Each row of a before or after table is a point. One or more steps were done to the points. Then noise was added and the rows were shuffled. The steps act on how far a point lies along the listed directions, d1 being the first. Write out the steps. A step turns or swaps two directions, mirrors them in a line or flattens them onto one, adds a multiple of one to another, or multiplies one. Angles are multiples of 10 degrees, from the lower direction toward the higher: turns from -170 to 170, lines from 10 to 170 but not 90. Use the fewest steps. Two steps may share a direction if one is a turn and the other turns, adds or multiplies; they go together, in the order done. Otherwise the lowest direction goes first.
In the rows, zero is written as 128.

Directions:
(1): [119 170 103]
(2): [103 102  93]
(3): [170 122 102]
Before:
[[137 125 132]
 [ 74 151  95]
 [152 140  96]
 [148  84 138]
 [ 82  98 169]
 [121 132 106]
 [ 90 126 116]
 [112  99 183]]
After (8 x 3):
[[123 140 167]
 [142 138 143]
 [129 125 119]
 [139  79 120]
 [167 147 112]
 [128 170 179]
 [ 79  94 162]
 [ 80  86 131]]
Steps: mirror d1 and d2 in the line at 160 degrees

Directions:
(1): [135  96 106 170]
(2): [131  95 102  89]
Before:
[[132 130 137 100]
 [121 155 138  81]
 [137 139 141 140]
 [124 167 172 151]
 [131 164 149 139]
 [137 160 155 215]
 [138 101  78  67]
 [141 114 117 145]
 [124  84  81 105]
 [132 109 118 128]
 [148  61  98 135]
 [141 142 149 117]]
After (12 x 4):
[[122 156 161  82]
 [125  98  95 179]
 [142 123 135 103]
 [137 106 120 113]
 [136 140 141 118]
 [138 137 135 151]
 [128 104 100  86]
 [145  80  67 156]
 [129 152 137  94]
 [126 206 185 119]
 [133 120 128 148]
 [144 104 133 199]]
Steps: turn d1 and d2 by -70 degrees

Directions:
(1): [152  67 117 119 115 112]
(2): [116 121 105 182  99 150]
(3): [ 65 105 132 108 124 134]
(4): [140 123 180 122  97 161]
Before (14 x 6):
[[115 171  86 156 146 118]
 [135 114 122 135 132 120]
 [151 161 151 154  97 175]
 [ 82  96 115 147 112 128]
 [154 170 106 144 126 125]
 [109 193 123 161 136 134]
 [194 141 160  95 128 111]
 [163 172 173 107 130 126]
 [150 157  78 157 148 114]
 [151 167 122 102 194  86]
 [173 145 102  93 173  81]
 [109 148 173 108 126 141]
 [ 81 115 128 135 116 117]
 [155 163 166 108 131 134]]
After, 14 rows:
[[111 138 176 114 103 170]
 [ 96 106 131  77 142  92]
 [156 155 129 154 128 111]
 [132 160 181 107 119 155]
 [132 131 114 108 164  89]
 [140  67 170  91  94 144]
 [ 65 157 106 107 154 132]
 [ 94  70 121  91 114 106]
 [113 176 170  96 146 129]
 [105 110 120  85 146 100]
 [100 139 156  97 111 143]
 [154 161 118 173 126 130]
 [128 118 133 142 122 136]
 [148  79 188  80 126 129]]
Steps: turn d1 and d2 by 60 degrees; turn d3 and d4 by -160 degrees
